Every row gives one point. Each copy is the shape, with its points in the same order, turned, moved and blurred by noise. Is it also mirrored, or only turned?

Shape (8 x 2)
[-67 30]
[14 -13]
[46 -1]
[-46 -24]
[-4 17]
[5 18]
[18 12]
[27 -11]
Copy 1 (8 x 2)
[-65 -22]
[8 20]
[42 3]
[-47 33]
[-8 -9]
[8 -14]
[16 -3]
[19 15]
Copy 1 is: mirrored
Copy 2 (8 x 2)
[-2 -88]
[-20 -2]
[-6 26]
[-44 -57]
[4 -27]
[6 -18]
[5 0]
[-16 11]
Copy 2 is: mirrored

Shape (9 x 3)
[4 0 2]
[-24 56 11]
[38 -49 34]
[18 -10 -11]
[8 21 0]
[-19 39 -61]
[-27 -8 -10]
[-9 39 6]
[15 -8 26]
Copy 1 (9 x 3)
[-18 1 -13]
[-79 8 1]
[37 -33 4]
[-5 -1 -31]
[-38 -7 -17]
[-59 41 -63]
[-18 35 -8]
[-58 1 -8]
[-6 -19 3]
Copy 1 is: mirrored
Copy 2 (9 x 3)
[0 -5 5]
[42 -46 34]
[-40 40 27]
[0 4 -11]
[24 -8 13]
[50 -44 -41]
[-11 -36 -11]
[30 -31 23]
[-7 5 27]
Copy 2 is: mirrored

Shape (9 x 4)
[-29 14 -59 5]
[9 -60 16 15]
[54 12 21 -21]
[3 -18 6 -9]
[51 3 -60 28]
[62 -12 6 7]
[-18 -11 4 -16]
[-25 -12 1 -15]
[-23 21 -13 30]
Copy 1 (9 x 4)
[11 45 -49 -39]
[-44 -24 -8 22]
[21 13 50 8]
[-9 -3 3 -9]
[-2 74 -6 29]
[-3 21 38 40]
[-6 -9 -5 -31]
[4 -13 -13 -26]
[31 9 -36 0]
Copy 1 is: mirrored
Copy 2 (9 x 4)
[-57 5 -13 58]
[-18 -41 19 -28]
[28 41 10 -17]
[-17 -1 -5 -6]
[-12 27 65 44]
[16 13 42 -10]
[-30 8 -32 -1]
[-32 -2 -30 1]
[-15 -11 -21 48]
Copy 2 is: mirrored
Copy 3 (9 x 4)
[-37 -10 -20 -63]
[3 12 -40 34]
[52 -27 13 -3]
[6 9 -12 -3]
[9 -66 -46 -37]
[41 -44 -18 14]
[-11 27 -6 -16]
[-19 35 -9 -17]
[-39 -24 3 -21]
Copy 3 is: mirrored
Copy 4 (9 x 4)
[-27 -69 -2 25]
[31 21 -45 20]
[49 -3 21 -40]
[7 -2 -10 -1]
[57 -76 -14 3]
[66 -13 -7 -20]
[-15 -2 -5 7]
[-20 -2 -6 8]
[2 -31 20 46]
Copy 4 is: mirrored

Shape (10 x 6)
[21 14 -16 -5 -32 40]
[-8 19 -17 14 -18 1]
[-2 -17 -1 36 -21 20]
[33 12 25 3 11 -65]
[39 32 -13 18 61 8]
[16 -44 37 9 3 3]
[-10 -18 20 -4 41 -21]
[27 -3 -63 -2 88 19]
[-11 -22 34 -18 13 25]
[15 -2 18 -3 -30 4]
Copy 1 (10 x 6)
[18 14 -11 0 -26 46]
[-3 33 -9 13 -22 4]
[19 12 19 37 -30 -1]
[5 38 20 -36 27 -50]
[35 55 -16 25 63 9]
[18 -26 33 14 10 -22]
[-14 1 5 22 37 -37]
[-5 60 6 56 86 40]
[1 -34 -8 23 18 -7]
[12 -3 4 -13 -13 1]
Copy 1 is: mirrored
Copy 2 (10 x 6)
[-13 10 -37 -9 -16 54]
[1 21 -43 32 -1 12]
[0 15 -52 -4 -45 -3]
[50 43 31 19 1 -8]
[52 0 -27 -29 45 3]
[4 23 6 -21 -52 -17]
[7 -14 13 3 -1 -35]
[47 -67 -40 -25 43 0]
[-30 -1 5 -29 -11 -14]
[-12 40 -7 12 -24 19]
Copy 2 is: mirrored
Copy 3 (10 x 6)
[54 -21 -28 32 7 13]
[35 13 6 30 -14 13]
[22 -27 2 4 -26 18]
[14 35 9 7 -30 -74]
[31 -11 63 46 18 -43]
[-5 -34 -10 -24 -9 -26]
[-18 18 27 -12 11 -31]
[54 -10 91 6 57 -22]
[-20 -18 -14 -1 25 -7]
[24 -5 -31 13 -15 -14]
Copy 3 is: mirrored
Copy 4 (10 x 6)
[-4 -30 -33 31 34 17]
[-19 16 -25 18 43 14]
[2 17 -19 50 24 15]
[38 24 -7 -33 33 -27]
[31 10 -75 -31 19 44]
[47 9 10 35 -17 12]
[21 36 3 -25 -7 31]
[-8 17 -102 -40 -41 46]
[18 -1 12 13 -8 50]
[13 -8 7 28 28 1]
Copy 4 is: mirrored

Shape (13 x 8)
[20 -37 5 -22 -19 -56 -8 23]
[8 15 9 9 6 -19 9 30]
[31 -9 29 -16 20 -8 -71 -51]
[-8 -7 -5 -1 -40 -3 -18 18]
[24 1 -15 -31 -37 -11 -10 17]
[24 -31 34 8 -1 -4 -28 -43]
[-47 -33 24 -22 51 27 -56 13]
[17 8 46 24 -14 -23 -16 0]
[35 -2 -37 17 1 -27 -14 -10]
[-39 13 23 -14 58 -13 37 -17]
[37 1 8 8 17 -31 -2 -25]
[63 -26 -50 -17 -31 -14 14 11]
[-75 -2 -15 -11 -1 -17 -23 -12]
Copy 1 (13 x 8)
[25 -7 58 37 -11 -7 -48 29]
[5 27 20 25 -7 -14 3 22]
[-60 -24 2 -6 -15 -28 -82 10]
[-5 -7 39 10 6 32 -13 32]
[9 -16 43 2 -22 5 -11 54]
[-30 -17 8 4 -27 3 -61 -19]
[-40 -46 -6 34 68 -33 -17 -4]
[-36 32 32 27 -32 6 -25 -1]
[21 27 1 -12 -17 -1 -55 43]
[6 17 19 -9 23 -65 10 -40]
[5 23 6 -1 -33 -26 -49 5]
[58 -15 17 1 -51 11 -30 60]
[-8 3 48 -23 68 1 -17 4]
Copy 1 is: mirrored
Copy 2 (13 x 8)
[31 2 19 -16 -12 -43 -54 19]
[5 21 30 -2 -3 -23 6 -3]
[60 -60 40 -40 -2 34 -1 19]
[9 -4 3 18 21 -7 -23 22]
[41 14 6 27 -7 -7 -28 23]
[22 -63 17 -24 -12 13 -12 -5]
[5 -29 -9 -63 24 -7 46 63]
[-5 -27 55 2 -4 -5 -9 -3]
[56 7 17 -6 19 -7 -19 -32]
[-21 36 8 -69 -27 18 27 -3]
[38 -8 36 -24 -17 5 -10 -29]
[73 11 -17 31 -16 -31 -37 -20]
[-13 21 -13 -43 43 28 -18 35]
Copy 2 is: only turned
Copy 3 (13 x 8)
[18 35 33 -61 3 -34 -22 12]
[-13 4 18 -3 13 -41 -1 11]
[16 -38 6 -29 -25 5 -91 26]
[-4 31 -11 -24 -11 -12 -2 25]
[-11 24 25 -40 5 0 0 47]
[25 -16 11 -17 -31 14 -52 -14]
[-17 -61 -36 -48 -56 -56 -29 16]
[-6 19 20 8 -11 -18 -47 -14]
[41 0 6 -5 33 -16 -19 38]
[-43 -60 -3 -30 30 -29 -12 -37]
[22 -15 27 -9 26 -6 -41 -3]
[45 17 44 -34 24 9 20 56]
[-27 -4 -65 -55 5 -30 -22 2]
Copy 3 is: only turned
Copy 4 (13 x 8)
[-5 -38 36 6 -53 -13 -36 12]
[-11 1 -17 33 -30 -13 -14 16]
[35 29 62 18 13 54 -20 25]
[-2 -8 9 -3 -22 -10 15 -21]
[-1 -39 -3 -6 -33 18 -6 -6]
[-6 13 65 29 8 24 1 16]
[15 53 21 -38 26 -34 -7 47]
[-1 20 25 51 -42 7 9 16]
[0 -24 11 39 2 9 -39 -22]
[-66 53 -13 14 -1 -2 -43 45]
[-13 -4 25 52 -6 27 -38 14]
[-14 -87 7 21 -5 15 -25 -14]
[-20 52 4 -33 -9 -23 -24 -28]
Copy 4 is: mirrored

Shape (13 x 9)
[-67 -35 -62 6 -12 -22 20 11 23]
[16 44 -12 -4 -14 35 -8 -26 -2]
[-42 -17 -56 21 13 -45 4 11 -23]
[21 26 21 -37 -33 10 -5 -17 -12]
[-8 -1 -33 -21 3 -8 -54 38 -27]
[30 16 10 -1 -13 0 -3 -49 -6]
[23 7 29 -33 17 46 -17 -51 -19]
[-17 38 -23 -31 43 -26 -35 27 -25]
[-12 -39 -57 9 12 -41 20 19 44]
[25 10 21 7 -9 39 23 4 -22]
[29 13 -2 -48 -5 0 -7 -26 -40]
[-40 9 27 -9 25 -44 -41 17 -13]
[-30 -1 -25 -20 13 -22 29 3 6]
Copy 1 (13 x 9)
[-73 -33 -53 3 1 -19 -32 45 -6]
[-14 31 6 -15 3 40 24 -22 20]
[-25 4 -42 -12 -30 -16 -41 47 -30]
[4 -18 25 -40 -10 31 15 -32 31]
[35 -13 -49 -26 2 36 -9 10 -33]
[-6 17 35 -31 -22 43 -11 -10 42]
[11 -1 56 1 -12 67 29 -9 9]
[26 5 -17 -38 10 2 14 39 -47]
[-28 -17 -38 10 -2 -35 -36 62 44]
[11 4 20 25 -23 11 7 -47 18]
[11 -14 16 -41 -42 36 29 0 12]
[26 -9 9 -40 14 -4 -47 25 -41]
[-28 -19 -6 -19 -5 -30 -3 33 -4]
Copy 1 is: mirrored
Copy 2 (13 x 9)
[-71 -17 42 26 -55 -2 34 5 41]
[-10 -4 -29 19 10 42 -50 -7 17]
[-82 -20 26 20 -35 -14 2 -30 2]
[13 19 -27 -27 -19 34 -46 -17 7]
[-56 1 45 -13 -22 16 -52 8 -29]
[17 -12 -36 12 -20 15 -44 -31 3]
[43 -28 0 -14 10 48 -49 -39 2]
[-52 28 50 -3 14 9 -49 -34 -19]
[-42 5 30 51 -37 -22 41 8 1]
[-4 -20 -39 -26 19 29 -5 -6 -1]
[-1 11 -9 -13 -29 50 -41 -46 -21]
[-32 3 45 -33 -12 -41 -47 -38 14]
[-41 17 20 10 -23 7 16 -29 27]
Copy 2 is: mirrored
Copy 3 (13 x 9)
[-4 -58 -24 -9 -5 4 -75 6 -40]
[6 25 7 -31 -36 26 25 17 -11]
[-9 -24 22 -16 -5 11 -78 -23 -51]
[0 39 15 -37 -7 -28 26 22 -9]
[6 8 13 -36 -42 -27 -40 -48 1]
[-16 29 24 -20 4 16 37 6 -27]
[14 8 39 -60 8 11 59 1 5]
[2 37 24 -64 -17 5 -62 -32 15]
[5 -26 -36 19 22 15 -64 -28 -30]
[41 16 46 -1 -8 -4 17 28 0]
[17 42 29 -53 3 -16 13 -9 -29]
[-41 6 40 -43 14 -21 -51 -15 25]
[9 -7 1 -27 20 11 -55 11 -22]
Copy 3 is: only turned
